Every row gives one point. A path goes straight from each point to the next, and from the last back to the first. The post is the endless flat space through its rows: a point in 2 columns, a line in 3, a plane in 4, and so on, so that a path can go around it. Count how often the path circles the post. Going back the other way cancels.

Post (1 x 2):
[[ -3 -18]]
Path:
[[ 33  -7]
 [  8 -40]
 [-17 -34]
 [-27  -3]
 [-13  38]
 [-45 -12]
 [-39 -54]
 [-18   4]
 [-35   7]
 [-12 -31]
 [ 22 -57]
 [ 15 -10]
 [-19  28]
 [-31 -13]
 [-11  32]]
Times around: 0

Post, 2 rows:
[[-12 -28   0]
 [  7  19  13]]
Path:
[[  4  68  14]
 [-23  -5  35]
 [  6 -21  23]
 [ 37  28  18]
 [ -6  -9 -30]
 [ 13  60  11]
 [-32  -6  21]
 [-30 -73   0]
 [  8 -21  17]
 [ 16   1   2]
 [ 32   2  47]
 [ 14  19  56]
 [ 26  10  22]
 [ 11   7   4]
 [ 20  73   2]
 [-22 -17  -3]
 [-34 -84  24]
 [  5 -34  13]
 [ 25  15  12]
 [ -4  17 -24]
 [-40  -2 -26]
 [-16 -11  22]
 [  8 -16  46]
 [  3 -19   5]
 [-12 -42 -11]
 [  5  34   4]
 [-24 -16  -1]
 [ 17  46  37]
 [ 33  -4  24]
 [ 20  -9  -3]
 [-33 -66 -25]]
Times around: 5

Post (3 x 4):
[[-23  26  -7  24]
 [ 41   0   4 -40]
 [-18 -11  18  16]]
Path (28 x 4):
[[-34  58   2  25]
 [ 18  58  -9  -9]
 [ 27 -22   9  -5]
 [-48 -49  28  40]
 [-73  23 -41  83]
 [  0  35 -46  38]
 [-17  22  36  28]
 [  0  22  10  16]
 [ -7 -23  12  14]
 [-29  -8  -2  27]
 [-25  33  -2  -4]
 [-13 -43  61   4]
 [ 16  -5  15   9]
 [ 19 -15 -11  -4]
 [-21 -11  -3   7]
 [-47   8  16  17]
 [  6  34   1 -10]
 [  1  81 -31  41]
 [-28  24 -27  42]
 [ 11   6 -10 -10]
 [ 25 -23  26 -65]
 [-13  31  12 -13]
 [ 10  -7 -26 -21]
 [ 27  -6 -17 -13]
 [ 31  16   7 -12]
 [-30  29  23  22]
 [-24  35  14  -7]
 [-16   8   3 -17]]
Times around: 2
